Each row is a point. A path goes straight from each point to the next, and from the last back to the first. The post is the endless flat space through its rows: a point in 2 columns, a line in 3, a plane in 4, and so on, so that a path can go around it. Count how often the path circles the post. Going back the other way cancels.

Post, one row:
[[ 9 -4]]
Path, 26 rows:
[[ -6 -17]
 [-19  -9]
 [  6  25]
 [ 32  40]
 [-49  19]
 [-37 -32]
 [  9 -49]
 [ 45 -15]
 [ 20 -54]
 [ -7 -19]
 [-39  17]
 [ -6  51]
 [-50 -14]
 [ -7 -40]
 [ 32 -27]
 [ 73  -7]
 [ 58  35]
 [ 52 -14]
 [ 11 -36]
 [-27 -23]
 [-31  26]
 [ -3  15]
 [-24  -5]
 [-10 -61]
 [ 47 -35]
 [ 21 -30]]
Times around: 0

Post:
[[ 51 -52  -9  26 -61  -6  24 -12]
 [-38  -7  14   8  18  20  73  -1]
 [ 10   8   8 -17  22   1 -40   2]
 [ 61  -5   3  59 -55 -26   0 -32]
 [-28  34  22 -13   3 -14 -19  34]
 [-19 -19 -37  28 -17  17  15  32]
 [-15 -10  35  25  -3  19   5  20]]
Path, 11 rows:
[[ 31 -50  -5 -21  42 -14 -35  33]
 [ 53  14  48 -12 -33  -4  53 -19]
 [ 14  -5 -30  26  13  77 -35  46]
 [ 28 -29 -34  -8   1  34  23 -30]
 [-30  56 -23  44 -66 -15  56 -35]
 [ 17  18 -39  26 -55  13   9  16]
 [ 28 -49 -31  16  -9  19  39  36]
 [  1  -7 -41  11 -33 -69  95 -10]
 [-14   4  16  16  14  -9 -31 -22]
 [  3   7 -21  28 -28  -6  27 -37]
 [-27 -12  58 -16  16 -22  -2  -1]]
Times around: 0
